Each row of a before or after table is a point. The points were changed in one or more steps. Then noise was added and the rows were shuffled. The steps act on how far a point lies along the listed directions, d1 being the first. Write out the steps. A step turns or swaps two directions, mirrors them in a line or flattens them onto one, adds a multiple of one to another, or multiplies one. Angles are multiples of 10 degrees, from the lower direction toward the higher: turns from -170 to 170, lines from 10 to 170 but not 90. Use the fewest steps. Two steps may share a direction if one is a turn and the other turns, adds or multiplies; they go together, in the order done. Otherwise the lowest direction goes first.
(in the rows, 128 means zero)

Directions:
(1): [128 122  71]
(2): [185 135 127]
Before (8 x 3):
[[186 130 134]
 [ 34 134  98]
 [136 104 150]
 [112 115 159]
 [112 147 183]
 [179 132 120]
 [190 145 120]
 [120 123 126]]
After (8 x 3):
[[155 152 217]
 [101 113 148]
 [125 124 138]
 [106  92 127]
 [124 111  71]
 [129 137  65]
 [ 67 133 135]
 [139 117  77]]
Steps: swap d1 and d2

Directions:
(1): [ 78  91 106 124]
(2): [104 143 165  81]
(3): [153 123  88  82]
(4): [102 180  97 134]
Before (14 x 4):
[[108 128 118 148]
 [116  89 131  98]
 [ 99 113  83 119]
 [114 104 123  91]
 [143 144 104 141]
 [133 136  97 131]
 [127 140 106 116]
 [123 138 135 164]
 [148 109 143 147]
 [ 70 145 169 165]
 [109 142 119 101]
 [127 143 119 132]
 [127 142 140 128]
 [ 95  66 112 129]]
After (14 x 4):
[[152 107  98  93]
 [113 130 166 200]
 [104 101 141 166]
 [102 107  87  61]
 [117 168 133 161]
 [144 120 135 133]
 [150 111  96 115]
 [ 86 123  93  74]
 [170 127 109 134]
 [108  69  66  97]
 [135  99 120  87]
 [ 41  92  75 125]
 [ 44 106 248 240]
 [133 133 158 139]]
Steps: multiply d1 by 1.6; mirror d2 and d4 in the line at 170 degrees; multiply d3 by 2.5

Directions:
(1): [153 184 131 164  96 171 102 118]
(2): [149 113  95 170 104  93 116 186]
(3): [120 179 129  80 124  82  88 142]
(4): [146  80 177 117 108 137  72 131]
(5): [117 135 126 129 191 168 103 177]
Before (12 x 8):
[[169 195  82 138  99  87 106 128]
 [135  53 144 129 149 134 141 136]
 [108 109 138 119 150 174 113 134]
 [125  95 142 102 136 162 142 128]
 [146 169 163 114 133 199  92  92]
 [133  55 129 149 150 172 147 150]
 [158 163 123 175  87 121 111 155]
 [151 168 101 187  73 101 135 132]
 [148 166 172 128 132 189  79  83]
 [119 195 181 130 160 194  75 131]
 [157 144 175 110 139 165  64 109]
 [111 135  89 149 105 102 175 141]]
After (12 x 8):
[[107 157 117 117 138 151  96 156]
 [135 162 106 116 120 138 123 164]
 [161 114 151 159 134 157  45 171]
 [ 97 101 131 103 111  92 168 113]
 [172 140 148 160 142 182  74 148]
 [159 112 153 136 140 160  53 182]
 [159  45 146 124 132 137 135  75]
 [137  90 184 115 103 134 122  84]
 [135 208 105 119 122 113 130 126]
 [132  71 170 117  92  97 133  81]
 [121 201 111  77 114 106 108 133]
 [127 119 187 143 171 178  63 176]]
Steps: swap d1 and d4; turn d3 and d5 by -160 degrees; turn d2 and d5 by -140 degrees

Directions:
(1): [159 210 153  94 119 150  95 146 104 128 129]
(2): [102 114 173  77 122 139 182 144 116 168 166]
(3): [109 126  96  98 100 200 156 111 129  87  97]
Before (11 x 11):
[[110  92 104 136 121 117 136 102 123 133 139]
 [165 134 158 175 170  36  75 134 137 147 163]
 [131 156 198 109 143  52 114 177  96 192 200]
 [123 121 144 153 126 130 143 132 133 126 115]
 [140 146 167  85 121 132 157 153 106 175 155]
 [104  67 101 152 123  99 157 139 148 160 133]
 [145 156 146 109 125 115 108 138 113 138 149]
 [132 168 148  78 127 148 120 147  94 135 127]
 [ 98  95 146  85 123 193 189 132 112 148 152]
 [104  53  82 160 125 103 145  89 151 131 122]
 [109  91 140 124 117 138 160 118 128 139 145]]
After (11 x 11):
[[118 147 163  66 107 142 159 131 105 175 164]
 [176 233 111 106 117 204  68 137  94  93 105]
 [ 95  15 175 172 172  23 183 132 153 192 209]
 [135 102 107 156 131 100 112 120 135 128 127]
 [120 134 158 141 126 135 148 135 126 127 117]
 [144 172 150 108 113 164 116 132 110 126 131]
 [169 157 113 151 125 115  95 137 123 125 108]
 [119  85 138 190 158  25 100 150 128 158 161]
 [123 145 132 101 111 133 132 122  97 141 149]
 [123 148 152  85 109 128 147 169 111 179 148]
 [142 136  85 157 135 122  80 115 126  92  86]]
Steps: add 1 times d3 to d2; turn d1 and d2 by -120 degrees

Directions:
(1): [ 84  68 117  90 103 184  92 128 140 121 119 154]
(2): [170 103 139 111  85 113 176 153 142 176 115 180]
(3): [127  80 100 168 139  71 120  89 126  93 108 171]
(4): [ 89 104 129 147 166 112 125 124 156 195 189 131]
(5): [115 130  77 160 123 175 195  88 142 139 109 109]
Before (12 x 12):
[[134 112 130 117 111 114 111 123 108  99 112 145]
 [179 239 143 152 173  58 130 137  87  77 131  58]
 [124 123 133 100 103 135  99 131 124 124 101 139]
 [160 153 163 122 140  60 105 169 114 110 125 148]
 [111 104 124 124 130 129 113 128 144 113 127 144]
 [155 173 129 151 120  96 162 135 118 126 145 141]
 [114 100 123 130 144 120 130 121 159 186 164 117]
 [138 135 125 108 104 153 118 149 112 104 119 144]
 [148 154 150 107 123 116 106 179 106 116 110 137]
 [100  89 119 146 125 129 133 127 149 145 135 154]
 [141 108 163  92 110 132 105 154 116 106 110 151]
 [147 104 126 124 102 151 131 126 120  98  90 155]]
After (12 x 12):
[[104 109 147 128 151 147  93 135 134 145 159 134]
 [110 112 118 123 128 144 122 126 142 110 122 135]
 [134 162 112 148 139 139 214 140 156 195 142 118]
 [150 141 112 113 105 149 126 116 121  86  83  97]
 [ 92 114 112 140 148 136 100 123 129 125 162 140]
 [107 112 125 126 130 137 136 120 134 160 152 129]
 [215 164 138 154 124  26 248 157 147 236 155 156]
 [ 77 102 118 144 160 163 123 104 141 139 151 110]
 [160 184 149 132 110 117 171 156 120 163 160 132]
 [119 130 130 123 104 160 114 142 124  96 106 123]
 [ 81 115 113 132 140 138  97 103 135 138 128 123]
 [ 99 134 103 158 160 134 152 133 135 165 142 122]]
Steps: add -1 times d1 to d3; turn d2 and d3 by -120 degrees; turn d4 and d5 by 160 degrees

Directions:
(1): [178  63  89 109 159 148 132  68 142 193 125  91 140 135 134 124 135 130]
(2): [191  91 156 119 108 176 104 123 155  67 157 158 113 131  78  95 118 121]
(3): [119 187  85  54 142 132  83  87 130 101 117 104 113  99 113 125  82 136]
(4): [163 116 100  96 133 109 137 160 112  72 133 112 189  95 190  95 168 119]
(5): [135 136 148 129 182 144 151 148 184 117 121 119 156 116 132 183  89  49]
Before (11 x 18):
[[106 183 117  98 125 141 107 169 138  74 114 137 139  94 149 157  92 120]
 [166  83  82 121 109 159  93  50 108 160 133 128  69 139  91  67 155 198]
 [141 183  83  30 119 169  57  34 158  68 136 116  94  97  41 111  54 158]
 [138 107 117 121 131 156 109  73 137 182 124 108  93 148  78 130 121 161]
 [118 128 164 146 136 163 104 138 172 115 132 117  99 141 108 157 105  90]
 [187  72 132 149  91 160 116 123 138 119 153 138 118 139 109  77 148 153]
 [ 86 188  96 101 140  68 131 156 125  89 117 128 164  78 178 144 142 116]
 [ 86 181  72  52 162 125  94  44 135 158  95 109  65 134  81 155  59 122]
 [119 193 101  47 158 125 115 126 128 101  95  82 170 106 167 144  87  84]
 [136 136 109 130  95 127 109 104 127  78 142 145 116 119  98  92 116 142]
 [149 170 105  92 157 157  98  88 149  88 135 116 133 113  79 144  93 117]]
After (11 x 18):
[[124 143 106 132  99 118 115 102 117  93 136 136 117 121 110  98 123 143]
 [133 186 110  46 157 129 107 125 134  85  97  85 172 106 154 138  86  82]
 [166  83 119 155 102 148 133 130 137 151 142 127 124 139 127  93 147 141]
 [101 172 101 103 123  79 119 152 121  71 127 141 153  84 163 115 147 129]
 [139 175  97  93 164 150  99  88 146  95 133 111 134 111  92 156  91 115]
 [110 128 160 147 137 151 105 139 163 130 128 112 101 144 114 157 109 101]
 [105 180 114  97 111 134  96 163 126  72 120 139 127  99 149 142 106 135]
 [153  97  82 123 129 154 104  60 119 166 118 119  76 133 106  88 151 178]
 [130 112 121 122 148 156 115  79 148 180 120 104 103 142  87 146 113 141]
 [116 202  75  30 131 153  65  37 148  93 120 110  98  91  59 130  52 157]
 [ 97 173  76  45 171 134  95  46 149 146  96 113  70 132  73 155  55 113]]
Steps: add 0.5 times d1 to d5; multiply d2 by 0.4

Directions:
(1): [109 102 133 121  75  93 110  97 166 100 107  66 154 126 162 198 134 196
  89 118 115 124 139 120]
(2): [ 76 139 186 134  98 123 141 166  79 170 123  48 127 149 132 110 112 108
 159 157 125 121 175  90]
Before (9 x 24):
[[103 131 164 139  91 132 108 158 104 158 133  82 147 139 123 129  92 113
  134 125 137 119 157 115]
 [125 153 126 134 157 142 129 152  84 167 146 129 115 148  98  67 100  96
  164 145 136 129 149 120]
 [ 69 137 194 140 124 146 139 196  87 163 143  72 109 133 122  88 103  88
  172 160 116 109 165  94]
 [ 92 127 147 122 121 116 121 137 138 100 102  82 144 131 156 159 136 146
  133 134 114 124 157 105]
 [159 111 120 133 109  94 123 111 164 112 148 145 131 122 144 154 144 165
  108 122 152 120 126 139]
 [167  72  37 118 131 114  78  42 225  46 113 196 166 109 145 225 151 237
   57  79 108 125  79 174]
 [119 145 134 118 115 123 111 133 133 111 125 137 121 124 141 127 125 144
  121 116 117 125 137 123]
 [ 95 145 145 135 120 132 128 147 106 133 119  95 134 129 128 150 136 133
  137 145 116 138 134 103]
 [111 155 159 143 169 140 159 183  65 175 145 118  96 149 104  70 138  59
  191 138 137 120 167 123]]
After (9 x 24):
[[ 63 133 199 138 105 131 134 184  95 158 129  46 120 141 137 111 101 111
  160 159 111 109 168  91]
 [188  76  16 121 163 134  80  53 222  53 129 254 151 106 130 187 150 207
   80  75 116 120  59 185]
 [100 144 149 130 115 126 122 138 115 128 120  97 140 125 134 155 141 142
  127 144 114 133 130 109]
 [ 98 118 132 124 127 123 115 129 143  92 101  91 143 129 153 162 143 159
  124 129 114 124 146 105]
 [160 114 112 136 128  98 126 111 166 114 154 162 119 119 141 142 140 157
  104 124 148 117 126 137]
 [113 145 144 134 140 135 131 159  82 171 142 102 117 153 107  75  92 102
  161 148 132 130 157 112]
 [105 124 159 144  81 129  96 152 116 152 134  81 152 141 127 140  96 125
  127 125 141 121 153 118]
 [ 99 149 173 147 151 123 161 178  64 174 129  88 104 154 118  85 132  71
  187 142 133 113 187 102]
 [114 147 129 119 117 124 109 136 134 110 127 139 119 124 141 127 122 147
  126 118 112 129 137 123]]
Steps: turn d1 and d2 by -20 degrees

Directions:
(1): [204 180 120 125 165 104 116 107 115 113 125  78 157  79 166 127  98 152
  85 133 137 156  99  99 127  84 123 186 108 177 172 111]
(2): [126 140 120 158 168 102 108 147 175 212 160 100  96 105 103 122 175  99
 130 175  88 105 112 118 208 122  85 114 116 124 161 116]
(3): [108 116 138 130 151 131 109  46 191  61 121  95  98 170 174 159 201 114
 131 109 111 175 126 140 146 133 155 109 142 149 158 125]
Before (11 x 32):
[[151 144 131 138 155 122 123 123 144 151 143 114 123 111 133 123 146 117
  117 147 127 125 120 116 162 106 114 140 129 128 152 121]
 [145 130 123 117  97 155 150 157  77 126 108 162 159 116 117 109  95 154
  122 133 154 109 138 132  95 122 125 151 134 124 104 131]
 [135 145 130 144 140 120 123 152 123 151 139 125 128 107 116 124 128 135
  101 154 122 114 131 121 137 114 104 140 129 128 137 124]
 [ 82 114 128 141 135 135 139 135 150 153 149 147  97 152 103 142 171 106
  143 146 111 118 128 143 155 137 114  97 141 105 119 132]
 [104 127 126 138 117 128 126 150 124 152 136 149 132 132 121 122 119 113
  141 132 125 120 147 133 117 141 125 110 125 111 109 138]
 [141 138 129 119 102 135 146 162  95 144 114 157 145 107 116 115  74 149
  125 119 143 117 139 121 103 116 141 131 128 131  95 121]
 [167 138 124 118 122 135 138 134  86 114 109 120 156 120 144 119  75 142
  107 115 140 134 123 137 101 111 128 164 122 149 119 122]
 [148 150 126 127 169 114 111  95 155 105 136  81 120 112 166 135 159 111
  118 130 123 160 105 115 148 105 131 146 118 151 161 109]
 [141 139 136 134 136 128 117  97 125  72 104 111 133 135 164 141 129 128
  120 103 143 155 132 127 120 122 146 126 135 155 142 136]
 [109 127 134 127 157 111 111  88 186 124 141 105 103 131 152 146 165 117
  142 140 109 141 127 137 165 126 116 107 119 140 152 116]
 [ 84 120 141 134 125 135 127  88 161  93 126 135  93 164 137 134 177 118
  154 116 128 141 139 142 148 144 136 105 136 130 131 131]]
After (11 x 32):
[[ 60  94 133 134  93 147 133 141 134 130 130 174 117 172 114 130 140 104
  165 116 125 119 164 153 105 167 141  78 141  90  84 150]
 [141 136 132 114 100 139 146 142  97 115 107 154 146 117 131 121  78 152
  124 108 147 131 141 124  92 117 154 133 132 137  96 122]
 [ 43  98 137 150 110 136 134 153 161 179 147 170  74 163  76 116 184  95
  182 145 111  87 151 149 179 168 104  71 135  86 105 137]
 [  7  60 139 138  96 164 152 132 166 134 144 193  70 212  83 152 204  86
  184 127 107 107 158 174 143 181 133  42 165  64  77 150]
 [188 178 121 150 165  99 110 151 109 159 127  90 145  71 138 117  99 130
   99 146 133 125 110 100 158  94 100 157 110 163 166 122]
 [223 178 116 120 151 115 130 129  74 119 110  84 176  78 164 114  50 158
   76 125 143 147 100 115 107  78 117 206 105 181 151 108]
 [220 203 115 132 206  85  98  97 139 124 141  37 145  53 185 125 126 130
   79 148 126 170  75  84 160  62 111 199  94 190 201  91]
 [113 131 131 130 161 106 110 102 183 144 146 104 103 121 144 140 161 115
  141 148 107 132 125 134 173 124 107 110 115 137 153 115]
 [149 150 136 130 143 125 120 102 126  79 121 109 136 122 158 141 131 149
   89 126 135 153 128 124 110 106 134 154 135 153 148 123]
 [145 129 125 114  96 157 150 146  78 112 104 161 159 121 125 113  97 155
  121 127 157 116 138 134  89 122 132 151 136 127 105 132]
 [181 160 133 127 166 121 117  81 143  97 130  90 137 110 173 135 140 133
   98 129 138 159 110 110 143  89 133 165 128 157 171 116]]
Steps: multiply d1 by 3; swap d2 and d3

Directions:
(1): [ 92 153 118  83 134 111 100 124 170 158 152 101 149 167 109 149  94 133
 166 105  89 118 195 197 160 182 137 189  90 153 204 105 121 109 170 191
 147 118 172 154 155 154 118 152  94 111 164 151 161  94 146 143 177 130
 111 132 144 173 110 129 159 129 169 179]
(2): [145  69 142 161 154 111 165 116 139 127 146 159 113  84  86  80 102  91
 126 152  95 113 151 172 149 189  40 113 107 126 114  71  89  98 125  86
  99  76 165 112 158 141 114 152 123 107 117 150 184  88 132  89  74  97
 166 170 137 105 155 122 110  79 144  77]
(3): [ 97 153 155 123 103  89 128 108 125 162 109 140 119 117  94  98 122  98
 116  97  78  59  69  91 137  85 121 132  70 181 144 171 119 154  73 147
 124 196 149 149 139 185 141  64 142 130 137 143 161 107 134 117  71 140
 154 180 100 176 180 174 107 163 126 163]
(4): [144 122 149 101 106 126  73 136 149 156  87 167 121  86  72 155 116 148
 103 136 126 139 112 101  97 190 123  94 135 148 123  71 106 132  63 122
 151 127 121 144 139 132 120 154 118 145 194 107 133 139 102 188 172 175
 111 205 192 116  85 161 146 145  37 111]
Before (9 x 64):
[[127 107 116 164 169 138 175 119 127 107 176 105 119 169 152 130 115 125
  160 139 112 158 199 194 155 146 130 178 131  81 135 102 122  96 212 129
  108  60 141 107 115 119 121 156 124 114  94 158 145 120 158  86 127  73
  134  57 124 109 144  73 115  86 216 112]
 [120 172 121 144 122 126 151 135 101 125 115  89 134 159 161 129 163 152
  127 100 162 124  84  83 126  36 177 143 121 127 121 215 175 156 152 137
  137 186  94 121  97 113 148  77 145 129 106 121  95 150 131 116 107 129
  143  79  83 153 145 110 105 146 149 166]
 [136 154 120 114  92 159  95 150 115 125  76 127 129 114 143 165 141 152
   95 114 180 142  67  49  83  84 194 115 165 148  96 170 155 159  88 128
  132 177  84 151  81 118 134  94 144 155 124  84  67 196 105 157 163 172
  112 126 141 129  96 159 133 196  48 132]
 [108 149 115 120 152 118 135 112 124 135 135 120 118 153 121 132 133 146
  119 100 137 137 128 123 143 124 139 142 136 129 145 140 131 134 127 134
  117 148 137 121 122 130 130 132 117 108 109 134 117 134 151 143 109 124
  131 110 116 141 131 124 133 144 138 159]
 [150 117 152 128 108 141 111 140  82 125  90 182  99  81 131 129 150 141
   71 138 185 142  44  68  84  98 144  79 160 117  70 143 146 150  87  87
  127 148  72 118  95 103 139  96 148 176 130 102  94 180 128 145 114 145
  123 141 141  93 130 137  86 148  45  94]
 [143 141 108 142 141 137 157 136 102 108 145 100 134 160 181 137 132 143
  133 144 163 157 130 124 118  70 141 146 157 103 119 167 145 133 166 110
  129 137 102 117 122  93 129 127 131 115  68 132  88 149 112 119 110 100
  127  53  86 106 128  88 112 126 158 128]
 [128  99 134 163 158 109 186 124 107 100 143 118 121 107 144  90 143 117
  112 154 147 119  83  88 127  67 104 110 119 124  77 155 134 142 125  99
  101 134 123 115 121 140 138  90 161 134  89 119 119 129 136 105  53 112
  151 118  81 122 172 112  98 118 138 102]
 [144 103 134 123 129 137 129 128 134  98 137 134 113 141 129 113 142 123
  145 147 136 144 155 145 136 135 136 135 146 100 132 106 127 131 142 122
  107 110 133 120 137 116 119 164 130 118 135 126 129 128 129 117 123 110
  120 105 126 120 135 118 127 109 143 107]
 [147 134 115 104 106 160  80 164 120 106 112 129 134 132 160 196 156 169
  118 143 200 197 126  88  91 102 210 107 192  97 113 123 155 135 122 111
  184 130  85 107  92  77 125 163 139 155 139  83  59 196 104 199 220 174
   78  94 163  91  60 135 139 152  63 119]]
After (9 x 64):
[[123 132 100 152 159 166 149 133 114  96 170  86 127 205 193 168 137 157
  161 131 156 192 197 169 134 109 192 186 171  65 133 132 162 114 227 147
  126  81 107 110  89  82 128 160 123 131  96 138  89 164 156 109 172  90
  101  10 117 109 113  63 129 109 206 135]
 [179  36 124 143 151 144 123 157 147 101 145 167 118  76 102 138 108 127
  129 188 160 201 200 183 126 229  80  93 177  89 100   2  97  73 140  56
  143  18 147  79 143  76  91 233 108 119 135 116 143 134 114 153 178 127
  123 154 201  48  77 119 130  64  88  39]
 [140 115 127 115 131 146 120 132 136  94 132 123 125 156 144 138 153 133
  150 144 155 160 162 144 126 129 159 135 158  89 137 117 137 139 155 133
  121 118 120 119 129 108 120 169 123 120 137 119 110 143 127 131 155 120
  104  84 122 121 116 108 144 120 135 124]
 [117 110 163  70 118 113  72 132 155 170 112 184 113  90  56 146  90 136
  104 125 120 127 126 161 120 222 108 128 105 154 152  62 114 115 103 139
  146 112 148 151 152 139 115 148 101 148 200 133 169 117 139 174 163 149
  116 202 197 130 100 145 120 134  60 123]
 [114 132 123 131 161 113 153 103 121 134 138 129 115 138 111 117 133 128
  123 100 121 134 125 127 143 131 111 130 140 134 137 126 122 125 122 119
  104 142 146 114 122 134 126 130 115 101 101 135 132 123 147 131  81 120
  144 121 112 137 148 122 126 130 149 143]
 [111 119 138 139 144  80 163 120 154 161 143 118 129 120  72  91 100 111
  149 109  82  88 157 178 164 173  72 166  59 161 166 115 112 108 157 141
  130 120 177 131 163 156 115 127 114  94 141 170 203  73 146  99  84 115
  175 162 126 164 160 120 111  99 175 143]
 [ 81 148 128  83 147  92 114 127 164 155 144  91 149 149 108 144 109 138
  146 119  99 108 148 147 140 126 146 171  78 168 176 126 126 136 146 189
  147 149 161 163 149 178 127 121 115 133 167 131 144 108 144 161 145 151
  113 146 121 188 127 140 145 150 139 183]
 [142  73 142 128 128 119 126 131 167 147 107 172 116  59  55 112  75  98
  107 139 102 112 141 154 130 230  62 125 110 171 119  59  85 104  89  99
  105  88 167 148 149 158 105 152 115 114 150 141 187 114 118 116 116 138
  155 217 182 115 112 162 132 126  79  82]
 [134 122 108 116 155 119 134 135 150 136 165 100 148 160 135 149  92 143
  150 148 120 154 199 195 139 176 106 173 126 111 162 100 124  97 188 140
  140  90 152 128 158 111 110 174  97  91 112 149 143 110 125 131 144  95
  127  83 128 111 101  91 134 101 164 130]]
Steps: mirror d1 and d4 in the line at 110 degrees; multiply d2 by -1; multiply d3 by 1.6
